Rows are points. To make a cloud, some directions were put in groups of two or more. Within a group, all points are equally far from the middle, so they leave a hole (a ring in 2 directions, a hollow ball in 3). The other directions are filled evenly. Then the cloud was stretched, turned, moved and blurred a little. How many holes are there, and how many directions does each take, smallest first?

Cloud:
[[-0.52  0.04]
 [-0.18 -0.62]
 [ 0.04 -0.67]
 [ 0.59 -0.41]
 [ 0.60  0.25]
 [ 0.02  0.47]
 [-0.44 -0.43]
 [ 0.65  0.16]
 [-0.26  0.38]
 [-0.12 -0.65]
 [-0.26 -0.59]
 [-0.38  0.28]
 [ 0.36  0.43]
 [-0.25 -0.59]]
Holes: 1 (2)

Cloud:
[[-0.01 -0.12 -0.74]
 [ 0.06 -0.17 -0.37]
 [ 0.48  0.41 -0.40]
 [-0.50 -0.24  0.17]
 [ 0.63  0.41  0.02]
 [-0.53  0.66 -0.29]
 [ 0.48 -0.32 -0.30]
 [-0.59  0.58 -0.35]
 [-0.14  0.65 -0.16]
 [ 0.18  0.11  0.56]
 [-0.51 -0.43 -0.58]
 [ 0.50 -0.20  0.48]
 [ 0.71 -0.36  0.02]
 [-0.32 -0.52 -0.40]
 [ 0.60  0.42 -0.42]
 [-0.11 -0.20  0.62]
 [ 0.06  0.11  0.44]
 [-0.51  0.66 -0.50]
 [-0.43  0.44 -0.54]]
Holes: 0

Cloud (27 x 4):
[[ 0.47  0.17 -0.08  0.37]
 [ 0.23  0.04 -0.59 -0.72]
 [ 0.88 -0.39 -0.45 -0.53]
 [ 0.17 -0.04  0.43 -0.47]
 [ 0.24  0.46  0.35 -0.66]
 [ 0.51  0.02 -0.60  0.35]
 [ 0.42  0.52 -0.33  0.20]
 [-0.20 -0.31 -0.19 -0.04]
 [-0.03  0.21  0.26  0.40]
 [ 0.07  0.80  0.23 -0.34]
 [ 0.63 -0.14  0.30 -0.45]
 [ 0.05 -0.07 -0.43 -0.68]
 [ 0.17  0.10 -0.78  0.36]
 [ 0.42  0.43 -0.22  0.30]
 [ 0.32 -0.11 -0.57 -0.70]
 [ 0.88 -0.39 -0.45 -0.54]
 [-0.31 -0.22 -0.22  0.20]
 [ 0.38  0.65 -0.21  0.07]
 [ 0.46 -0.18 -0.58 -0.70]
 [-0.23  0.74  0.28 -0.44]
 [ 0.81  0.19 -0.26 -0.73]
 [ 0.49  0.24 -0.19  0.36]
 [ 0.04 -0.34 -0.36 -0.44]
 [ 0.04  0.71  0.12  0.22]
 [-0.60  0.83  0.08 -0.06]
 [-0.07  0.11 -0.41 -0.69]
 [-0.61  0.69 -0.34 -0.10]]
Holes: 2 (2, 2)

Cloud, 46 rows:
[[-0.40 -0.42 -0.15 -0.15  0.20 -0.14]
 [-0.15 -0.97  0.48 -0.69  0.14 -0.60]
 [-0.43  0.33  0.26 -0.59  0.26  0.01]
 [-0.24 -0.16 -0.43  0.53  0.01  0.13]
 [-0.12 -0.31  0.05 -0.87 -0.50 -0.84]
 [-0.03  0.49  0.60 -0.91 -0.06 -0.83]
 [-0.68 -0.55  0.20 -0.22  0.31 -0.97]
 [ 0.16  0.22 -0.27  0.40  0.26  0.67]
 [-0.66 -0.04 -0.28 -1.03 -0.56 -0.90]
 [-0.01 -0.18  0.07 -0.36 -0.09  0.29]
 [ 0.44 -0.36  0.15 -0.07  0.68  0.54]
 [-0.30  0.85  0.53 -0.55 -0.02  0.58]
 [-0.59  0.61  0.51 -0.30  0.31 -0.15]
 [-0.04  0.12  0.01 -0.33  0.09 -0.44]
 [-0.61  0.20  0.59 -0.28  0.11  0.69]
 [-0.20  1.08  0.39 -0.43 -0.03  0.57]
 [-0.74 -0.01 -0.14 -0.29 -0.30  0.21]
 [-0.02  0.59 -0.44 -0.17 -0.20  0.53]
 [ 0.13 -0.66  0.80 -0.44  0.18 -0.19]
 [-0.49 -0.37  0.48 -0.43 -0.23 -0.31]
 [ 0.38  1.03 -0.34 -0.31 -0.44  0.49]
 [ 0.13 -0.02  0.65 -0.30  0.10  0.36]
 [ 0.78 -0.08  0.05 -0.16 -0.41  0.21]
 [-0.42  0.29  0.54 -0.36 -0.11 -0.55]
 [-0.74 -0.09  0.63 -0.77 -0.05  0.18]
 [ 0.34 -0.15  0.14  0.06  0.64  0.18]
 [-0.03  0.73 -0.22  0.40  0.13  0.70]
 [ 0.27 -0.35  0.06 -0.64  0.26  0.37]
 [ 0.30  0.48  0.08 -0.36 -0.38  1.11]
 [ 0.27  0.34 -0.50  0.03 -0.28  0.23]
 [-0.72 -0.42  0.41 -0.60 -0.27 -0.21]
 [-0.27  0.44 -0.31 -0.32 -0.74  0.12]
 [-0.34  0.41  0.07 -0.41  0.09  0.45]
 [ 0.26  0.08  0.19 -0.75 -0.09 -0.45]
 [ 0.26 -0.92  0.12  0.24  0.04  0.39]
 [ 0.02 -0.08  0.60 -0.41 -0.03  0.38]
 [-0.67 -0.28  0.36 -0.01  0.04 -0.68]
 [ 0.32  0.01 -0.48 -0.13  0.09 -0.25]
 [ 0.17  0.39  0.40 -0.19 -0.16  0.00]
 [-0.40  0.61  0.07 -0.14 -0.13  0.64]
 [-0.10  0.05  0.46 -0.71  0.32 -0.08]
 [ 0.83  0.00 -0.46  0.28 -0.23  0.55]
 [ 0.22  0.35  0.40 -0.03  0.13 -0.39]
 [-0.47 -0.84  0.69 -0.32  0.00 -0.36]
 [-0.53 -0.48  0.12 -0.12  0.20 -0.67]
 [-0.40  0.50 -0.15 -0.25 -0.42  0.16]]
Holes: 0

Cloud (82 x 8):
[[ 0.44  0.22 -0.73 -0.35 -0.24  0.40  0.49 -0.19]
 [ 0.31 -0.51  0.33  0.52  0.96 -0.17 -0.57 -0.26]
 [ 0.26 -0.80 -0.77 -0.04  0.57 -0.25  0.68  0.32]
 [-0.75 -0.51  0.29 -0.15  0.21 -0.74 -0.43  0.18]
 [ 0.02  0.18 -0.75  0.47 -0.50  0.74  0.15  0.08]
 [-0.26 -0.18 -0.10 -0.18 -0.31 -0.70  0.10  0.08]
 [-0.55 -0.72  0.27  0.50  0.22 -0.09  0.22  0.31]
 [-0.38 -0.68 -0.11  0.19  0.01 -0.56 -0.41 -0.14]
 [-0.14 -0.87  0.18 -0.68  0.52  0.04 -0.14  0.34]
 [ 0.34  0.26  0.01 -0.69  0.85 -0.55 -0.10 -0.76]
 [ 0.00 -0.21  0.24  0.10  0.73 -0.56  0.28  0.41]
 [ 0.17 -0.66 -0.52  0.34 -0.17  0.77 -0.42  0.08]
 [ 0.43  0.28  0.06  0.59  1.05 -0.15 -0.33  0.11]
 [ 0.11 -0.30  0.43  0.21  0.64 -0.68  0.28 -0.76]
 [-0.44 -0.06  0.48 -0.02  0.76 -0.31 -0.88 -0.41]
 [ 0.80  0.08 -0.15  0.31  0.39  0.63 -0.34 -0.11]
 [-0.31  0.36 -0.20  0.42 -0.37  0.49 -0.17  0.32]
 [-0.10 -0.60 -0.16 -0.53 -0.40  0.25 -0.37 -0.53]
 [ 0.19  0.14 -0.42 -0.10 -0.24  0.60 -0.09 -0.26]
 [ 0.15 -0.66 -0.25  0.20  0.79  0.41 -0.06  0.74]
 [-0.27 -0.45 -0.37 -0.21 -0.43  0.39  0.13  0.26]
 [-0.40  0.83 -0.34  0.30  0.40  0.01 -0.08  0.02]
 [-0.43 -0.96  0.33 -0.19  0.26 -0.49  0.22  0.23]
 [-0.49 -0.26  0.26 -0.36  0.50 -0.85  0.05  0.01]
 [-0.19  0.04  0.05  0.30  0.71  0.21  0.48 -0.17]
 [-0.76 -0.24 -0.18 -0.21 -0.67 -0.18  0.34  0.38]
 [-0.10  0.04  0.54  0.17  1.03 -0.56 -0.25 -0.03]
 [-0.01 -1.08 -0.12  0.15  0.35 -0.35  0.29  0.58]
 [ 0.65 -0.09 -0.43 -0.31  0.39  0.22  0.74 -0.50]
 [-0.09  0.16  0.23  0.27  0.57 -0.09 -0.14  0.73]
 [ 0.55 -0.76 -0.32  0.50  0.23 -0.11 -0.32  0.04]
 [-0.12 -0.48  0.14 -0.89  0.36  0.14  0.00 -0.39]
 [-0.25  0.29 -0.74  0.09 -1.07  0.57  0.49 -0.08]
 [ 0.08 -0.36  0.08  0.61  0.15 -0.21  0.83  0.41]
 [-0.73 -0.06 -0.11  0.37  0.34 -0.42 -0.43  0.23]
 [-0.09 -0.54 -0.08 -0.60  0.61 -0.39  0.73 -0.30]
 [ 0.38 -0.57 -0.37  0.10  0.09 -0.38  0.05 -0.07]
 [ 0.75 -1.10  0.06 -0.14  0.70 -0.21  0.34  0.14]
 [-0.56 -0.31  0.54  0.29  0.61 -0.09  0.18 -0.07]
 [-0.32 -0.29 -0.54 -0.10 -0.36  0.00  0.17  0.91]
 [-0.38  0.83 -0.68  0.42 -0.63  0.13 -0.08 -0.57]
 [ 0.08  0.65  0.41  0.65  0.19  0.07  0.07  0.12]
 [-0.35  0.18 -0.16  0.45  0.13  0.25 -0.55 -0.26]
 [-1.17 -0.30 -0.02 -0.10 -0.33 -0.19 -0.40  0.53]
 [ 0.56 -0.42 -0.11  0.47  0.44 -0.38 -0.03  0.14]
 [-0.22  0.25 -0.49  0.27  0.02  0.51 -0.13 -0.33]
 [ 0.30 -0.20 -0.46  0.52 -0.51 -0.43  0.58  0.37]
 [-0.75 -0.11 -0.14  0.17  0.31  0.29 -0.78  0.07]
 [-0.26 -0.35 -0.85 -0.20  0.23  0.42 -0.02 -0.08]
 [-0.11  0.20 -0.91  0.04 -0.63  0.51  0.59 -0.13]
 [ 1.09 -0.33 -0.52 -0.12  1.01 -0.21  0.95  0.16]
 [ 0.44  0.09 -0.80  0.36 -0.27 -0.09 -0.21  0.10]
 [ 0.26 -0.21  0.25  0.18  1.00  0.15 -0.99 -0.15]
 [-0.33  0.11  0.13  0.52  0.47 -0.11 -0.16  0.40]
 [-0.29  0.15  0.03 -0.04  0.13  0.21 -0.01  0.53]
 [-0.47  0.56 -0.41  0.59  0.20 -0.14 -0.13 -0.04]
 [-0.04  0.40 -0.11 -0.70 -0.16  0.28 -0.28 -0.74]
 [ 0.22 -0.65  0.07 -0.05  0.08 -0.43  0.21 -0.66]
 [-0.92  0.04 -0.28  0.42 -0.56  0.37 -0.32 -0.41]
 [ 0.28 -0.24  0.22 -0.80 -0.04  0.11 -0.07 -0.73]
 [-0.36 -0.40 -0.51  0.33  0.42  0.45 -0.36  0.58]
 [ 0.02 -0.21 -0.18  0.38  0.31 -0.21  0.26  0.91]
 [ 0.46  0.17 -0.40  0.08 -0.52  0.61  0.35 -0.44]
 [ 0.33 -0.26 -0.42 -0.17  0.23 -0.44  0.16 -0.41]
 [ 0.05 -0.59  0.07 -0.46 -0.18  0.33  0.18 -0.20]
 [-0.55 -0.50  0.16  0.01 -0.15  0.32 -0.78 -0.77]
 [ 0.53  0.52 -0.01  0.13 -0.12  0.58  0.14 -0.58]
 [ 0.37  0.06 -0.79 -0.13  0.41  0.48  0.36  0.16]
 [ 0.30 -0.15 -0.27 -0.52 -0.68  0.31  0.29 -0.25]
 [ 0.99 -0.69 -0.46 -0.02  0.97 -0.15 -0.09  0.10]
 [ 0.55 -0.28 -0.59  0.13  0.01  0.34  0.02 -0.45]
 [ 0.73 -0.07 -0.55 -0.05  0.66 -0.43  0.39 -0.30]
 [-0.10  0.58 -0.13 -0.15  0.04  0.22  0.09 -1.13]
 [-0.01 -0.21 -0.20  0.70  0.20  0.62  0.28 -0.34]
 [ 0.09  0.75  0.02  0.33  0.12  0.45  0.13  0.03]
 [-0.19  0.17  0.05 -0.27  0.82 -0.89  0.38 -0.08]
 [-0.39  0.51  0.03  0.07 -0.01  0.33  0.22 -0.92]
 [-0.08 -0.58 -0.54 -0.17 -0.47  0.38  0.19 -0.45]
 [ 0.17  0.20 -0.34 -0.26  0.10  0.22 -0.44 -0.54]
 [ 0.18 -0.49  0.24 -0.82 -0.69  0.12 -0.03 -0.27]
 [ 0.60  0.28  0.11  0.80  0.00 -0.36  0.52  0.09]
 [ 0.68 -0.34 -0.75 -0.08  0.05  0.48  0.31  0.16]]
Holes: 1 (3)

Cloud, 89 rows:
[[-0.43 -0.39 -0.30  0.48 -0.16 -0.18  1.00  0.21 -0.36]
 [ 0.43  0.04 -0.28  0.16  0.17  0.15  0.14 -0.26 -1.07]
 [-0.18 -0.42  0.22 -0.32 -0.76 -0.18  0.43 -0.11 -0.33]
 [ 0.21  0.13 -0.23 -0.64  0.28  0.02 -0.26 -0.10 -0.66]
 [ 0.31 -0.47  0.24 -0.93 -0.06 -0.41 -0.79  0.24 -0.11]
 [-0.64  0.15 -0.03  0.33 -0.52 -0.31  0.96  0.58 -0.08]
 [-0.06  0.24 -0.07 -0.64 -0.72  0.08 -0.09 -0.12 -0.10]
 [-0.01 -0.37 -0.05  0.43  0.03  0.08 -0.02  0.10 -1.19]
 [ 0.17 -0.93  0.13  0.29 -0.03 -0.25  0.69 -0.13  0.54]
 [-0.24 -0.52  0.08 -0.52  0.17 -0.23 -0.51 -0.08 -0.31]
 [ 0.28 -0.10  0.09  0.90  0.31 -0.01  0.22  0.12  0.19]
 [ 0.70 -0.16  0.04  0.03 -0.37 -0.52 -0.24  0.19  0.12]
 [ 0.44 -0.43 -0.28  0.05 -0.43 -0.28 -0.02 -0.82  0.12]
 [-0.23 -0.43  0.36  0.26  0.61  0.21  0.57  0.44  0.21]
 [-0.09 -1.00 -0.04  0.06 -0.32  0.31 -0.15 -0.11 -0.07]
 [-0.04  0.04 -0.65 -0.51  0.12 -0.35 -0.34  0.49 -0.14]
 [ 0.09 -0.55  0.39 -0.07 -0.64 -0.70  0.79  0.28  0.95]
 [-0.02  0.09  0.01  0.19  0.52 -0.16  0.60  0.89 -0.06]
 [ 0.42  0.11  0.07 -0.59  0.16  0.01 -0.90  0.77 -0.81]
 [-0.40  0.07 -0.47 -0.01 -0.37  0.03 -0.53 -0.17 -0.33]
 [ 0.25  0.11  0.38 -0.77 -0.02  0.10 -0.50  0.72 -0.43]
 [ 0.43  0.16  0.62 -0.29 -0.93 -0.26  0.32 -0.16  0.02]
 [ 0.36 -0.06 -0.05  0.23  0.46 -0.65  0.12 -0.33  0.43]
 [-0.50  0.04  0.06  0.52 -0.62 -0.29  1.13  0.41  0.39]
 [ 0.27 -0.54 -0.03  0.07  0.60 -0.41 -0.36  0.64  0.17]
 [ 0.04  0.20  0.19  0.15  0.20 -0.35  0.66  1.07 -0.06]
 [ 0.42  0.35  0.48 -0.53 -0.78 -0.54 -0.31 -0.01  0.08]
 [-0.17 -0.01  0.30  0.46  0.28  0.20 -0.34 -0.34  0.04]
 [ 0.45  0.12  0.74  0.21 -0.28 -0.20  0.88  0.48 -0.07]
 [ 0.59 -0.24  0.57  0.02  0.28 -0.24  0.15 -0.28 -0.82]
 [-0.41 -0.32  0.15 -0.06 -0.80 -0.24  0.56 -0.67 -0.07]
 [ 0.04 -0.83 -0.37 -0.15  0.21 -0.46 -0.10 -0.28 -0.06]
 [ 0.31 -0.22  0.42  0.40  0.08  0.65  0.79  0.19 -0.52]
 [ 0.11 -0.32  0.06  0.63  0.31 -0.64  0.53 -0.15  0.47]
 [ 0.78 -0.69  0.28 -0.21  0.37 -0.35 -0.56  0.30  0.07]
 [-0.38  0.02  0.38  0.48  0.43 -0.18  0.71  0.51  0.05]
 [ 0.58 -0.24  0.62 -0.84 -0.40 -0.57  1.02  0.24  0.07]
 [-0.16  0.19  0.15  0.44  0.01 -0.16  0.10 -0.46  0.78]
 [ 0.35 -0.72  0.30  0.16 -0.57 -0.01  0.09  0.05  0.15]
 [ 0.85 -0.48  0.06 -0.27 -0.29 -0.34 -0.31 -0.53 -0.19]
 [ 0.19 -0.40  0.16  0.79  0.78 -0.05 -0.02  0.13  0.25]
 [-0.02 -0.29  0.20 -0.60  0.17 -0.22 -0.69  0.14 -0.28]
 [-0.44  0.47 -0.29 -0.49 -0.39 -0.59 -0.38  0.37 -0.21]
 [-0.22 -0.38  0.19 -0.32 -0.44 -0.61 -0.11 -0.27  1.05]
 [ 0.76 -0.42  0.23 -0.51 -0.39  0.20 -0.11 -0.82 -0.14]
 [ 0.57 -0.17  0.41 -1.08 -0.10  0.00  0.59  0.46 -0.42]
 [ 0.48  0.24  0.12 -1.05 -0.24 -0.56 -0.82  0.21  0.16]
 [-0.63  0.21 -0.19  0.16 -0.36  0.02  0.35  0.01 -0.50]
 [ 0.31 -0.31 -0.29 -0.18  0.44 -0.03  0.58 -0.39 -0.49]
 [ 0.05 -0.36 -0.01  0.37 -0.43 -0.20  1.07  0.48  0.23]
 [ 0.18 -0.11  0.40  0.24  0.31 -0.16  0.28  0.39  0.60]
 [ 0.33 -0.48  0.47 -0.09 -0.63 -0.41  1.02 -0.11  0.77]
 [-0.37 -0.03 -0.20  0.45  0.38 -0.60  0.50  0.02  0.76]
 [-0.05 -0.51  0.33 -0.16  0.25 -0.02  0.97  0.12  0.35]
 [ 0.15 -0.18 -0.06 -0.13  0.70 -0.10  0.77 -0.24 -0.14]
 [-0.35  0.12 -0.03 -0.26  0.26 -0.53  0.01  0.84 -0.38]
 [-0.07 -0.41 -0.34 -0.77 -0.10 -0.44 -0.68  0.17  0.40]
 [ 0.44 -0.45 -0.37 -0.46  0.58 -0.01 -0.03  0.87 -0.50]
 [ 0.42 -0.73 -0.09 -0.83 -0.13 -0.46 -0.57  0.07  0.10]
 [ 0.45 -0.67  0.15  0.16  0.44  0.26  0.49 -0.14 -1.18]
 [-0.17 -0.83 -0.09 -0.16  0.30 -0.33 -0.74 -0.14 -0.19]
 [ 0.07 -0.45 -0.05 -0.04  0.21 -0.62 -0.75  0.57 -0.37]
 [ 0.37 -0.51 -0.31 -0.44  0.42 -0.05 -0.35  0.74  0.07]
 [-0.30  0.16 -0.51  0.01 -0.58 -0.84 -0.34  0.21  0.07]
 [-0.03 -0.32  0.37 -0.16  0.18 -0.50  0.91  0.26  0.71]
 [-0.24  0.53  0.43 -0.04 -0.27 -0.32  0.50  0.17  0.08]
 [-0.39 -0.76 -0.57 -0.55  0.21 -0.34 -0.31  0.59 -0.39]
 [-0.02 -0.59 -0.54 -0.37 -0.38 -0.27 -0.24 -0.57 -0.02]
 [ 0.31 -0.39 -0.05 -0.45  0.36  0.09 -0.91  0.44 -0.16]
 [ 0.74 -0.21  0.25 -0.50 -0.05 -0.15  0.39 -0.72 -0.68]
 [-0.12 -0.78  0.05  0.04 -0.10 -0.57  0.29 -0.03  0.93]
 [ 0.29  0.07 -0.28  0.42 -0.15 -0.18  0.97 -0.09  0.10]
 [-0.21 -0.67 -0.07  0.64  0.81  0.14 -0.47 -0.21  0.19]
 [ 0.40  0.20  0.27 -0.30  0.49 -0.37  0.50  1.01 -0.13]
 [-0.47 -0.61  0.47 -0.19 -0.16 -0.31  0.79 -0.01  0.29]
 [ 0.24 -0.08  0.26 -1.24 -0.50 -0.16  0.39  0.17 -0.16]
 [ 0.72 -0.84 -0.08 -0.37  0.23 -0.25 -0.25 -0.13 -0.06]
 [ 0.47 -0.08  0.29  0.30 -0.24 -0.09  1.13  0.45 -0.11]
 [ 0.48 -0.24  0.09  0.53  0.55 -0.36 -0.13 -0.14  0.21]
 [ 0.62 -0.10 -0.22  0.25  0.08  0.00  0.78  0.17 -0.24]
 [ 0.26 -0.80 -0.30 -0.30  0.63 -0.01  0.19  0.79 -0.51]
 [-0.04 -0.41 -0.73 -0.70 -0.38 -0.43 -0.12  0.28  0.07]
 [ 0.05  0.15  0.37  0.18 -0.32 -0.28 -0.28 -0.51  0.24]
 [ 0.18 -0.23  0.01  0.09 -0.91 -0.24  0.35  0.01  0.57]
 [ 0.22  0.13 -0.05  0.09 -0.09 -0.22  0.64  0.77 -0.62]
 [ 0.26 -0.36  0.39  0.02 -0.13  0.26  1.03 -0.26 -0.44]
 [ 0.02 -0.90 -0.01 -0.23 -0.06  0.42 -0.34  0.10 -0.12]
 [-0.21 -0.22 -0.49 -0.01 -0.26  0.07 -0.07 -0.92 -0.53]
 [ 0.39  0.02  0.02 -1.12  0.13 -0.33  0.04  0.14 -0.39]]
Holes: 2 (3, 3)
